Every row gives one point. To make a cloud, some directions were put in groups of two or more. Within a group, all points are equally far from the middle, so they leave a hole (a ring in 2 directions, a hollow ball in 3). The other directions are filled evenly. Then the cloud was stretched, turned, moved and blurred a little. Count the holes, and give their numbers of directions, smallest first.
In the rows, zero is written as 128.

Cloud (14 x 2)
[[150  78]
 [159 178]
 [174 154]
 [103  89]
 [134  75]
 [150 187]
 [147 189]
 [101  91]
 [141  75]
 [ 98  95]
 [ 82 131]
 [126 196]
 [125  76]
 [174 103]]
Holes: 1 (2)

Cloud (22 x 3)
[[114 205 124]
 [153 150 115]
 [157  90 170]
 [120 196  95]
 [179 166 136]
 [117 165  91]
 [176 113 130]
 [178 148 116]
 [171 104 149]
 [150 112 160]
 [190 101 143]
 [186 119 190]
 [161 179 116]
 [194 137 141]
 [106 202  90]
 [105 181  84]
 [136 188  67]
 [170 130 140]
 [139 196 155]
 [176  88 184]
 [189 177 112]
 [177 115 131]]
Holes: 0

Cloud (29 x 4)
[[ 57 148 139 124]
 [176 161 148 148]
 [ 72 136 158 100]
 [124  63  67  80]
 [135 103 126 177]
 [176 129 117 169]
 [100  80 100 151]
 [ 74 142 163 109]
 [ 96  68  93 130]
 [ 73 173 161 136]
 [139 154 123  69]
 [152 103  58 102]
 [136  92 161 113]
 [ 94 193 148 139]
 [ 63 120 130  92]
 [ 59 137 116 137]
 [ 62 161 129 140]
 [119  76  68  72]
 [137 132  66 122]
 [202  94  94 115]
 [200 120 127 104]
 [ 58 144 120 138]
 [ 72 148 165 116]
 [ 63 163 151 131]
 [ 58 121 113 127]
 [151  47 104 107]
 [ 95 120 143  67]
 [189  69  80  99]
 [157  47  79  93]]
Holes: 2 (2, 2)

Cloud (47 x 6)
[[112 105 114 121 192 123]
 [144  70  87 184 112 153]
 [138  60  73 206 154 120]
 [ 81 125 156 165 167 179]
 [196 120 139 165 180 112]
 [ 65 132 140 191 200 134]
 [ 76 108 190 142 106 186]
 [126  43 166 148 114 165]
 [153 194  81 180 165 163]
 [ 98  93 101 182 147 189]
 [183 167  88 118 105 204]
 [115 122 102  86  66 163]
 [160 179 152  95  89 122]
 [143  98  92 124  95 104]
 [127 167 147 180  87 152]
 [120 134 113 173  96 145]
 [ 77 144 141  44 101 172]
 [108  88 170 157 132 205]
 [148 127 152 118 188 121]
 [ 97 149  40 156 168 171]
 [169 105 174  80 134 146]
 [102 113 131 111 167 142]
 [103 149  50 139 159 113]
 [178 159 108 173 170 115]
 [ 78 135  80 156 167 154]
 [110  85 133 119 134 166]
 [202 100 144 218 147 121]
 [152 113  58 107 104 148]
 [127 194 180 173  98 147]
 [182 137  65 134 153  75]
 [102  98  85 143 174 130]
 [129 180 147  87 191 117]
 [108 123  88 198 139 127]
 [184 112 201 168 101 212]
 [128 111  76 132 104 164]
 [161 112 112 105 206 137]
 [209  92 164 163 142 124]
 [169 147 120 211 158 119]
 [107  96 129 130 193  87]
 [ 95 147 150 114 188 125]
 [151 124 216 127 130 112]
 [103  91 107 129 136 152]
 [163 157 147 175 154  70]
 [107  81  96 191 174 176]
 [205 144 113  97 136 124]
 [122 191 217 107 109 173]
 [ 83 143 128 157 197 175]]
Holes: 1 (2)
